Each row of a before or after table is a point. The points were changed in one or more steps. Then noise was added and the rows were shuffled. The steps act on columns, c1 being the first. What was done? A step turns or swaps two columns, mirrors them in a line or flattens them onto one, adds a multiple of one to another, or multiplies or shifts one. Angles are multiples of 10 degrees, from the lower column toward the higher: turns from -170 to 170, lines from 10 to 170 but not 90. Use the fewest steps. Two steps may share a column if one is a turn and the other turns, adds or multiplies; they go together, in the order done. Otherwise the lowest column goes first.

Before:
[[-2.0, -1.3, 0.4],
[-3.9, 3.6, -2.8],
[8.3, 3.1, -0.3],
[5.3, -0.1, -0.2],
[0.0, -2.3, -3.1],
[-4.1, -1.5, -2.7],
[-1.1, 0.3, -2.7],
[-0.7, 1.9, -1.3]]
After:
[[-1.6, -1.6, 0.6],
[7.7, 4.7, -0.5],
[-0.8, 0.1, -5.2],
[-3.7, -2.3, -5.2],
[-1.1, 1.8, -2.5],
[5.2, 0.6, -0.8],
[-4.5, 3.0, -5.5],
[0.5, -2.0, -6.2]]
Steps: turn c1 and c2 by 10 degrees; multiply c3 by 2

Before:
[[-0.4, -1.0, 2.4, -2.2, -4.1, -5.1],
[1.4, -2.4, -3.0, -3.3, -1.4, 0.9],
[-5.2, -2.9, 2.7, -1.9, -3.5, 1.7],
[-6.8, 7.2, 2.2, 4.7, -0.8, -1.6],
[2.2, 1.3, -3.5, 0.9, -6.4, -2.5],
[1.3, -0.8, -1.2, 3.4, -1.4, 0.4],
[-1.6, -2.7, -6.2, 7.4, 0.7, 0.7],
[0.5, -2.7, 2.9, -0.4, 0.3, 1.0]]
After:
[[1.1, -1.0, -0.9, -2.2, 3.0, 0.8],
[0.5, -2.4, -1.9, 3.5, -0.2, 1.7],
[-0.5, -2.7, 2.1, 0.1, -0.4, 1.7],
[-2.4, -2.9, -4.2, -7.0, 3.1, 1.4],
[-5.9, -3.0, 1.9, 3.3, 2.4, 3.3],
[2.7, 1.4, -2.2, 2.6, 5.8, -4.7],
[-0.6, -0.7, 1.7, 4.1, 2.5, -10.5],
[-4.2, 7.0, 1.4, -3.9, 3.2, -3.1]]
Steps: add 0.3 times c2 to c1; multiply c3 by 0.7; turn c4 and c5 by 150 degrees; multiply c6 by 2

Before:
[[-1.2, -4.6, -4.7, 1.8, -2.5, 4.2, 1.9, 3.6, 0.3],
[2.7, 0.8, 0.2, -0.1, 3.9, 5.3, -5.5, -2.8, -1.9],
[-2.9, 0.3, -5.5, 5.7, -1.3, -3.2, 1.6, 8.1, 0.0],
[2.7, 3.4, 3.3, 0.8, -1.2, 2.4, -4.4, -5.7, -1.4],
[1.4, -3.1, 1.4, -5.5, 0.7, -2.0, 2.6, -2.4, 2.7],
[5.2, 3.0, -2.9, -2.8, -0.4, 2.5, -5.7, 2.6, 4.2],
[0.6, 2.0, 3.8, -3.3, 0.2, 3.0, -0.6, 2.1, 2.9],
[-7.1, -0.3, -2.0, 1.4, -1.3, 4.1, -4.1, 3.1, 2.9]]
After:
[[-1.1, -3.0, 1.5, -5.2, 0.2, -1.7, 2.5, -1.6, 2.4],
[2.9, 0.3, -5.4, 5.9, 0.1, -3.7, 2.0, 9.2, -0.1],
[-4.5, 3.3, -2.9, -3.0, -2.0, 2.1, -5.4, 3.7, 4.3],
[-3.6, 0.7, -0.2, 0.1, 2.6, 5.3, -5.9, -2.2, -2.2],
[2.1, -5.2, -4.8, 1.8, -2.2, 4.6, 1.8, 3.8, -0.1],
[7.4, -0.4, -1.7, 1.4, 1.3, 3.9, -4.3, 4.7, 2.7],
[-0.3, 2.1, 4.0, -3.1, 0.3, 2.6, -0.1, 3.1, 3.1],
[-1.8, 2.8, 3.8, 0.8, -1.9, 1.7, -4.4, -4.5, -1.6]]
Steps: mirror c1 and c5 in the line at 100 degrees; shift c8 by 1.0
